Each row of a before or after table is a point. One or more steps were done to the points. Then noise was added and the rows were shuffled. The steps act on how far a point lies along the listed directions, d1 being the first. Name the steps. A step turns or swaps two directions, mirrors them in a line or flattens them onto one, adds a multiple of one to another, or multiplies one. Angles are multiples of 10 degrees, from the lower direction toward the higher: turns from -170 to 170, lines from 10 to 170 but not 90. Use the fewest steps. Two steps may share a direction if one is a turn and the other turns, adds or multiplies; they go together, in the order done. Otherwise the lowest direction goes first.

Directions:
(1): -0.21	+0.35
(2): +0.35	+0.21
Before:
+0.18	-0.67
+0.43	-0.12
-0.23	-0.09
+0.04	-0.35
-0.03	-0.38
-0.25	-0.25
-0.10	-0.16
+0.13	-0.59
+0.18	-0.03
-0.08	-0.43
+0.30	+0.06
After (11 x 2):
+0.57	-0.15
+0.31	-0.20
+0.11	+0.31
+0.08	-0.16
+0.13	+0.13
+0.32	+0.29
+0.09	-0.35
+0.34	-0.15
+0.69	-0.18
-0.04	-0.25
+0.36	-0.29
Steps: turn d1 and d2 by -60 degrees

Directions:
(1): +0.29	-0.24	-0.01	+0.44
(2): +0.01	-0.18	+0.55	-0.09
(3): -0.24	+0.35	+0.17	+0.36
(4): -0.44	-0.35	-0.09	+0.09
Before (12 x 4):
-0.26	+0.05	-0.01	+0.30
-0.12	-0.13	+0.45	+0.17
-0.20	+0.10	-0.03	+0.30
+0.22	+0.34	+0.42	-0.09
+0.41	+0.28	+0.43	-0.39
+0.19	-0.04	+0.42	+0.08
-0.22	-0.07	+0.37	+0.34
-0.54	+0.16	-0.26	-0.46
-0.20	+0.43	-0.04	-0.48
-0.34	+0.14	+0.15	+0.26
+0.35	+0.14	+0.36	-0.27
-0.59	+0.20	+0.13	-0.02
After:
+0.59	-0.01	-0.05	+0.27
-0.31	+0.43	-0.04	+0.07
-0.09	-0.09	+0.07	+0.52
-0.07	+0.23	-0.27	-0.04
-0.08	+0.31	-0.26	-0.03
+0.31	+0.45	-0.11	+0.15
-0.24	+0.32	+0.19	+0.20
+0.70	+0.26	-0.09	-0.07
-0.07	+0.35	-0.20	+0.07
-0.32	-0.01	+0.21	+0.30
-0.08	-0.26	+0.29	+0.43
+0.00	-0.27	+0.34	+0.63
Steps: turn d1 and d4 by 130 degrees; turn d2 and d3 by 60 degrees

Directions:
(1): +0.21	+0.03	+0.18	-0.20	-0.22	+0.24	-0.59	-0.33
(2): -0.27	+0.17	+0.34	-0.57	+0.13	-0.25	-0.07	+0.22
(3): -0.50	+0.07	-0.36	+0.20	+0.03	-0.18	-0.46	+0.04
(4): -0.19	+0.67	+0.05	+0.10	-0.07	+0.37	+0.16	-0.05
Before:
-0.17	-0.10	+0.08	-0.09	-0.04	-0.17	+0.60	+0.29
-0.19	+0.10	-0.08	+0.11	+0.39	-0.20	+0.51	+0.41
-0.55	+0.41	-0.84	+0.97	+0.10	+0.15	+0.24	+0.10
+0.22	+0.29	-0.11	+0.13	-0.15	+0.31	-0.12	-0.31
-0.06	+0.09	-0.03	-0.14	-0.03	+0.29	-0.44	+0.01
+0.22	+0.11	+0.40	-0.35	-0.14	-0.04	+0.41	-0.14
-0.04	+0.49	+0.19	-0.02	-0.08	+0.40	-0.19	-0.31
+0.09	+0.12	-0.16	+0.26	+0.02	+0.10	+0.05	-0.14
After, 8 rows:
+0.17	-0.66	+0.03	-0.08	+0.16	-0.35	-0.17	-0.14
+0.17	-0.01	+0.25	-0.32	+0.08	-0.12	+0.01	+0.00
+0.14	+0.45	+0.07	+0.00	-0.02	+0.46	-0.45	-0.26
+0.13	-0.33	+0.07	-0.33	+0.15	-0.41	-0.02	+0.11
-0.44	+0.04	-0.28	+0.08	-0.15	-0.37	-0.37	-0.10
+0.21	-0.43	-0.11	+0.06	+0.14	-0.08	+0.12	+0.19
+0.84	-0.02	+0.73	-0.69	-0.24	+0.52	-0.13	-0.35
-0.28	+0.31	-0.03	+0.12	-0.42	+0.31	-0.37	-0.19
Steps: turn d1 and d4 by -140 degrees; turn d2 and d3 by 150 degrees

Directions:
(1): -0.15	+0.00	+0.09	-0.25	+0.79	+0.23	+0.20	-0.04	-0.32	+0.15	-0.03
(2): +0.22	+0.23	-0.03	+0.45	+0.12	+0.33	+0.19	-0.25	+0.10	-0.33	-0.53
(3): +0.37	+0.21	+0.20	-0.39	+0.20	-0.30	+0.27	+0.14	+0.56	-0.11	-0.04
(4): +0.51	-0.01	-0.28	-0.12	+0.00	+0.41	-0.15	-0.37	+0.17	+0.37	+0.29
Before:
+0.18	-0.06	-0.01	-0.58	+0.09	-0.14	+0.00	-0.09	+0.10	+0.44	+0.49
+0.38	+0.13	-0.25	-0.03	-0.40	-0.12	+0.00	-0.12	+0.36	-0.08	+0.07
+0.30	-0.09	-0.31	-0.06	-0.11	+0.10	-0.24	-0.12	+0.30	+0.12	+0.19
+0.92	+0.18	-0.45	-0.25	-0.20	+0.48	-0.39	-0.40	+0.41	+0.38	+0.33
-0.06	-0.16	+0.00	-0.20	+0.65	+0.19	-0.06	+0.08	-0.42	+0.44	+0.26
+0.47	+0.03	-0.07	-0.53	+0.33	+0.12	-0.01	-0.18	+0.31	+0.54	+0.34
+0.07	+0.16	+0.03	+0.47	+0.26	+0.08	+0.20	-0.08	+0.08	-0.35	-0.29
+0.03	+0.33	-0.09	+0.48	-0.18	+0.11	+0.02	-0.12	+0.16	-0.42	-0.36
After, 8 rows:
-0.23	+0.02	-0.03	-0.38	+0.00	-0.45	+0.11	+0.32	-0.05	-0.01	+0.21
+0.54	+0.23	+0.03	+0.48	-0.17	+0.13	+0.09	-0.05	+0.39	-0.27	-0.40
-0.03	+0.20	+0.36	+0.17	-0.10	-0.53	+0.25	+0.30	+0.37	-0.43	-0.48
-0.03	+0.20	+0.21	+0.14	-0.48	-0.46	+0.18	+0.04	+0.30	-0.32	-0.24
+0.06	+0.37	+0.36	-0.66	+0.27	-0.73	+0.21	+0.59	+0.49	-0.37	-0.16
-0.13	-0.04	+0.00	+0.08	+0.68	+0.23	+0.13	-0.06	-0.30	+0.09	+0.11
-0.28	+0.04	-0.08	-0.25	+0.61	+0.15	-0.03	-0.04	-0.30	+0.20	+0.33
-0.05	-0.03	+0.01	-0.21	+0.05	-0.40	+0.02	+0.27	+0.34	-0.14	+0.03
Steps: swap d1 and d2; turn d3 and d4 by -110 degrees

Directions:
(1): +0.05	+0.09	-0.23	-0.03	+0.16	+0.35	-0.62	-0.27	+0.15	+0.11	+0.12	+0.44	-0.50	-0.13
(2): +0.35	+0.49	-0.15	-0.16	-0.19	-0.09	-0.06	-0.31	+0.30	-0.06	+0.40	-0.60	-0.06	+0.11
(3): -0.01	+0.13	+0.08	+0.29	-0.04	+0.41	-0.46	+0.06	-0.02	+0.29	+0.03	-0.06	+0.69	+0.36
Before (13 x 14):
+0.32	+0.26	-0.15	-0.23	-0.28	-0.51	+0.69	-0.11	+0.22	-0.27	+0.36	-0.75	-0.11	+0.02
+0.26	+0.37	-0.19	-0.31	-0.03	-0.24	-0.11	-0.35	+0.14	-0.31	+0.45	-0.14	-0.62	-0.10
-0.24	-0.28	-0.11	-0.17	+0.07	-0.13	-0.21	-0.31	+0.08	-0.22	-0.06	+0.45	-0.71	-0.28
-0.01	-0.13	-0.07	-0.04	+0.14	-0.02	-0.10	+0.02	-0.18	+0.15	-0.04	+0.40	-0.32	-0.02
+0.00	-0.02	-0.08	-0.08	+0.10	-0.34	+0.50	-0.10	+0.06	-0.36	-0.07	-0.07	-0.45	-0.36
+0.28	+0.51	-0.16	-0.01	-0.02	+0.32	-0.77	-0.31	+0.49	+0.21	+0.37	-0.17	-0.10	+0.16
+0.19	+0.20	+0.00	-0.04	+0.01	-0.17	+0.12	-0.06	+0.17	+0.07	+0.21	-0.19	-0.16	+0.00
-0.09	-0.24	+0.23	-0.09	-0.03	-0.50	+0.80	+0.24	-0.17	-0.04	-0.25	-0.24	-0.10	-0.22
-0.20	-0.27	+0.00	+0.38	+0.00	+0.33	-0.33	+0.27	-0.06	+0.22	-0.06	+0.46	+0.20	-0.17
+0.14	+0.28	-0.36	-0.21	+0.14	+0.02	-0.26	-0.40	+0.10	-0.15	+0.30	-0.03	-0.67	-0.22
-0.10	-0.01	+0.21	-0.07	+0.00	-0.33	+0.31	-0.02	+0.09	-0.31	-0.07	+0.13	-0.46	-0.22
+0.08	+0.30	-0.04	-0.06	-0.20	-0.23	+0.25	+0.03	+0.18	-0.16	+0.15	-0.41	+0.37	+0.35
-0.01	+0.04	-0.03	+0.02	+0.04	+0.03	-0.12	-0.14	-0.26	+0.16	-0.08	+0.08	-0.15	-0.07
After (13 x 14):
+0.22	+0.56	-0.35	-0.01	+0.06	+0.37	-0.72	-0.49	+0.22	+0.07	+0.43	-0.25	-0.13	+0.12
-0.06	-0.27	-0.01	-0.22	+0.16	-0.30	+0.44	+0.00	-0.05	-0.02	-0.26	+0.26	-0.83	-0.50
+0.34	+0.32	-0.06	-0.09	-0.02	-0.13	+0.00	-0.19	+0.22	+0.11	+0.31	-0.26	-0.20	+0.03
+0.39	+0.70	+0.00	+0.02	-0.24	+0.16	-0.47	-0.26	+0.47	+0.25	+0.44	-0.82	+0.51	+0.49
-0.10	+0.11	+0.06	+0.03	+0.14	+0.00	-0.18	-0.19	+0.18	-0.18	+0.02	+0.35	-0.55	-0.21
-0.10	-0.19	-0.03	+0.08	+0.20	+0.13	-0.22	+0.12	-0.22	+0.25	-0.11	+0.46	+0.01	+0.08
+0.53	+0.57	-0.50	-0.44	-0.26	-0.40	+0.30	-0.47	+0.54	-0.33	+0.67	-0.72	-0.75	-0.16
+0.16	+0.37	-0.16	-0.25	-0.17	-0.43	+0.42	-0.12	+0.32	-0.30	+0.23	-0.46	-0.09	+0.17
+0.43	+0.63	-0.27	-0.23	-0.09	+0.09	-0.57	-0.52	+0.28	-0.09	+0.66	-0.29	-0.33	+0.15
-0.07	+0.00	+0.02	+0.08	+0.04	+0.09	-0.17	-0.07	-0.34	+0.21	-0.11	+0.11	+0.03	+0.00
-0.29	-0.19	-0.05	+0.07	+0.13	+0.32	-0.77	-0.36	+0.05	+0.06	-0.01	+0.58	-0.21	-0.03
-0.35	-0.49	+0.18	+0.48	-0.04	+0.22	+0.00	+0.52	-0.28	+0.21	-0.30	+0.47	+0.54	-0.12
+0.05	+0.12	-0.23	+0.01	+0.17	+0.01	-0.11	-0.24	+0.21	-0.18	+0.10	+0.25	-0.65	-0.35
Steps: turn d1 and d3 by 60 degrees; multiply d2 by 1.6

Directions:
(1): +0.00	-0.80	-0.24	-0.09	-0.09	-0.04	+0.19	+0.20	+0.15	-0.67	-0.23	+0.07	+0.03	-0.09	+0.12	+0.04	+0.29	+0.04	+0.50	-0.07
(2): -0.11	+0.13	-0.17	-0.88	-0.01	+0.31	-0.23	+0.23	+0.11	+0.32	-0.27	+0.04	-0.11	-0.20	+0.30	-0.06	-0.35	-0.14	+0.39	+0.13
(3): +0.13	+0.36	+0.12	+0.12	+0.40	+0.02	-0.32	-0.18	+0.43	-0.39	+0.21	-0.20	+0.21	-0.65	+0.11	-0.34	-0.06	+0.33	+0.24	-0.22
(4): -0.17	-0.32	-0.15	-0.17	-0.21	-0.62	-0.55	+0.06	+0.09	-0.20	+0.19	-0.09	+0.01	-0.24	-0.42	-0.05	-0.44	-0.23	-0.34	+0.29
Before:
+0.17	-0.34	+0.02	+0.04	+0.12	+0.07	+0.23	-0.04	+0.27	-0.54	-0.17	+0.08	+0.03	-0.14	+0.18	-0.05	+0.25	+0.14	+0.44	-0.11
+0.02	+0.12	-0.02	-0.21	-0.02	+0.04	-0.11	+0.07	-0.07	+0.33	+0.11	+0.01	-0.13	+0.09	+0.00	-0.07	-0.02	-0.09	-0.09	-0.04
+0.14	-0.04	+0.13	+0.31	+0.14	+0.24	+0.33	-0.08	+0.18	-0.25	-0.11	+0.02	+0.05	+0.08	+0.30	+0.03	+0.53	+0.20	+0.26	-0.33
-0.07	+0.00	-0.03	+0.08	+0.03	-0.19	-0.23	-0.10	+0.03	-0.11	+0.04	-0.19	+0.01	-0.14	-0.13	-0.09	-0.04	+0.03	-0.09	+0.10
+0.06	-0.19	-0.11	-0.05	+0.10	+0.29	+0.34	+0.05	+0.03	-0.25	-0.24	+0.06	+0.10	-0.10	+0.40	-0.05	+0.27	+0.20	+0.62	-0.21
-0.06	-0.26	-0.07	+0.03	-0.06	+0.11	+0.25	+0.00	-0.18	-0.06	-0.07	+0.08	-0.01	+0.16	+0.02	+0.09	+0.11	+0.02	+0.20	-0.02
+0.11	+0.39	+0.37	+0.58	+0.28	-0.05	+0.15	-0.32	-0.18	+0.16	+0.25	+0.01	+0.04	+0.16	-0.01	-0.09	+0.21	+0.27	-0.17	-0.21
-0.04	-0.30	-0.05	+0.28	-0.09	-0.27	+0.16	+0.10	-0.09	-0.24	+0.10	-0.04	+0.02	+0.15	-0.18	+0.13	+0.18	-0.01	-0.15	-0.02
After:
-0.13	-1.41	-0.53	-0.21	-0.20	-0.55	-0.10	+0.28	+0.31	-1.27	-0.20	+0.00	+0.16	-0.49	+0.01	-0.09	+0.11	+0.01	+0.72	+0.04
-0.17	-0.63	-0.20	-0.03	-0.27	-0.45	-0.01	+0.25	-0.09	-0.30	+0.03	-0.01	-0.03	+0.12	-0.28	+0.20	+0.00	-0.17	-0.15	+0.13
+0.19	+0.74	+0.51	+0.68	+0.29	+0.42	+0.63	-0.35	-0.43	+0.69	+0.09	+0.14	-0.07	+0.63	+0.20	+0.06	+0.46	+0.30	-0.15	-0.31
-0.05	+0.19	+0.07	+0.18	+0.02	-0.14	-0.16	-0.18	-0.07	+0.04	+0.06	-0.19	-0.02	+0.01	-0.13	-0.03	+0.00	+0.05	-0.19	+0.12
-0.03	-1.02	-0.20	+0.14	-0.21	-0.31	+0.13	+0.13	+0.27	-0.87	-0.18	+0.03	+0.03	-0.03	+0.03	+0.10	+0.46	+0.00	+0.34	-0.13
+0.12	+0.58	+0.13	-0.12	+0.16	+0.33	+0.05	-0.03	-0.09	+0.61	+0.11	+0.00	-0.12	+0.13	+0.17	-0.11	+0.05	+0.06	-0.04	-0.21
-0.16	-0.75	-0.31	-0.21	-0.18	-0.19	+0.01	+0.15	-0.06	-0.40	-0.13	+0.07	-0.02	-0.03	-0.10	+0.08	-0.06	-0.09	+0.28	+0.12
-0.05	-1.57	-0.38	-0.13	-0.30	-0.84	-0.24	+0.21	+0.46	-1.43	-0.13	+0.05	+0.05	-0.44	-0.26	-0.04	+0.03	-0.13	+0.38	+0.18
Steps: multiply d1 by 3; turn d1 and d4 by 40 degrees; turn d2 and d3 by 40 degrees
